Each row is a point. Each copy is the shape, with its points in the same order, stretched, turned, moved and blurred by noise. Is it also mirrored, or only turned?

Shape, 9 rows:
[[ 0.01  0.11 -0.12]
 [ 0.24  0.24  1.01]
 [-0.23 -0.29 -0.43]
 [ 0.05  0.38 -0.22]
 [ 0.49  0.63 -0.19]
 [-0.24 -0.23  0.09]
 [-0.01 -0.16 -0.06]
 [-0.06  0.36 -0.17]
 [-0.18  0.53 -0.18]]
Copy 1:
[[-0.21  0.07 -0.15]
 [-0.29  0.72  0.93]
 [-0.15 -0.53 -0.28]
 [-0.28  0.28 -0.37]
 [-0.05  0.75 -0.39]
 [-0.28 -0.28  0.17]
 [-0.10 -0.15  0.02]
 [-0.38  0.21 -0.34]
 [-0.57  0.31 -0.44]]
Copy 1 is: only turned
Copy 2, 9 rows:
[[ 0.03 -0.02 -0.14]
 [ 0.68 -0.01  0.79]
 [-0.54 -0.18 -0.17]
 [ 0.21  0.03 -0.41]
 [ 0.58  0.39 -0.55]
 [-0.26 -0.10  0.16]
 [-0.25 -0.02  0.02]
 [ 0.22 -0.01 -0.51]
 [ 0.40 -0.14 -0.56]]
Copy 2 is: mirrored

Shape (12 x 6):
[[-0.50  0.04  0.05  0.07  0.18  0.07]
 [ 0.32  0.05 -0.50 -0.28  0.20  0.47]
 [ 0.15  0.22  0.20  0.63  0.11 -0.29]
 [ 0.26 -0.13  0.09  0.08 -0.26 -0.65]
 [-0.42 -0.34 -0.35  0.70  0.06 -0.34]
 [-0.17 -0.37  0.10 -0.32  0.47 -0.30]
 [-0.09 -0.02  0.59 -0.07 -0.59 -0.11]
 [-0.61  0.20  0.68 -0.24 -0.12  0.36]
 [-0.62  0.38  0.69  0.23 -0.18  0.37]
 [ 0.20  0.45 -0.49 -0.57 -0.05  0.48]
 [ 0.51  0.11 -0.06  0.35 -0.34  0.05]
 [ 0.23 -0.44 -0.01  0.24  0.25  0.37]]
Copy 1:
[[-0.02 -0.59 -0.04  0.03 -0.17 -0.24]
 [ 0.18 -0.17 -0.25 -0.43  0.60  0.41]
 [ 0.36  0.00  0.49  0.41 -0.34 -0.51]
 [-0.23  0.41  0.08  0.80 -0.04 -0.17]
 [ 0.41 -0.12 -0.68  0.45 -0.65 -0.39]
 [ 0.02 -0.47 -0.14  0.63  0.44 -0.05]
 [-0.68 -0.21  0.60  0.61 -0.29  0.28]
 [-0.41 -0.83  0.68  0.05 -0.23  0.32]
 [-0.36 -0.72  0.75 -0.01 -0.75 -0.04]
 [-0.30 -0.01 -0.06 -0.81  0.63  0.37]
 [ 0.17  0.23  0.30  0.01 -0.23  0.22]
 [ 0.69 -0.50 -0.01  0.33 -0.02  0.44]]
Copy 1 is: mirrored
Copy 2, 12 rows:
[[-0.33  0.21  0.10 -0.14  0.18  0.25]
 [ 0.19  0.19 -0.63  0.02 -0.07 -0.55]
 [ 0.11 -0.39  0.35  0.09 -0.12  0.14]
 [-0.08 -0.11  0.69  0.27 -0.26 -0.35]
 [-0.57 -0.22  0.22  0.44  0.15  0.34]
 [-0.62  0.01  0.35 -0.25  0.34 -0.37]
 [-0.14  0.26  0.48 -0.14 -0.69 -0.02]
 [-0.26  0.55  0.14 -0.60 -0.24  0.26]
 [-0.13  0.28  0.19 -0.44 -0.33  0.58]
 [ 0.46  0.55 -0.48  0.04 -0.06 -0.46]
 [ 0.39 -0.15 -0.08  0.27 -0.59 -0.27]
 [-0.31 -0.35 -0.46 -0.15 -0.40 -0.40]]
Copy 2 is: only turned
Copy 3 (12 x 6):
[[ 0.42 -0.05  0.14 -0.15  0.12 -0.20]
 [ 0.22 -0.51  0.31  0.26  0.19  0.41]
 [ 0.23  0.47 -0.44  0.28  0.17  0.34]
 [-0.28  0.23 -0.32  0.18  0.00  0.08]
 [ 0.39 -0.03 -0.22 -0.45 -0.36  0.11]
 [ 0.14 -0.53 -0.23 -0.11  0.20 -0.30]
 [-0.23  0.33  0.03  0.37  0.03 -0.41]
 [ 0.36  0.11  0.32  0.09  0.31 -0.55]
 [ 0.40  0.46  0.31  0.25  0.27 -0.37]
 [-0.08 -0.30  0.65  0.17  0.42  0.37]
 [-0.10  0.21 -0.12  0.45 -0.02  0.39]
 [ 0.39 -0.30 -0.03  0.36 -0.13  0.11]]
Copy 3 is: mirrored
Copy 4, 12 rows:
[[-0.27  0.37 -0.12 -0.29  0.10  0.16]
 [ 0.48  0.33  0.48  0.38  0.29  0.29]
 [-0.31 -0.19  0.28 -0.02 -0.20 -0.14]
 [ 0.09 -0.32 -0.29  0.02 -0.79 -0.03]
 [-0.89  0.27 -0.12  0.14 -0.55  0.43]
 [-0.32  0.03 -0.69  0.01 -0.01  0.14]
 [ 0.23 -0.40 -0.09 -0.70 -0.30  0.06]
 [-0.03  0.02 -0.15 -0.81  0.33 -0.02]
 [-0.19  0.22  0.32 -0.89  0.42 -0.03]
 [ 0.89  0.64  0.48  0.21  0.12 -0.10]
 [ 0.42 -0.30  0.67  0.12 -0.32  0.18]
 [-0.23 -0.08  0.19  0.26  0.28  0.64]]
Copy 4 is: only turned
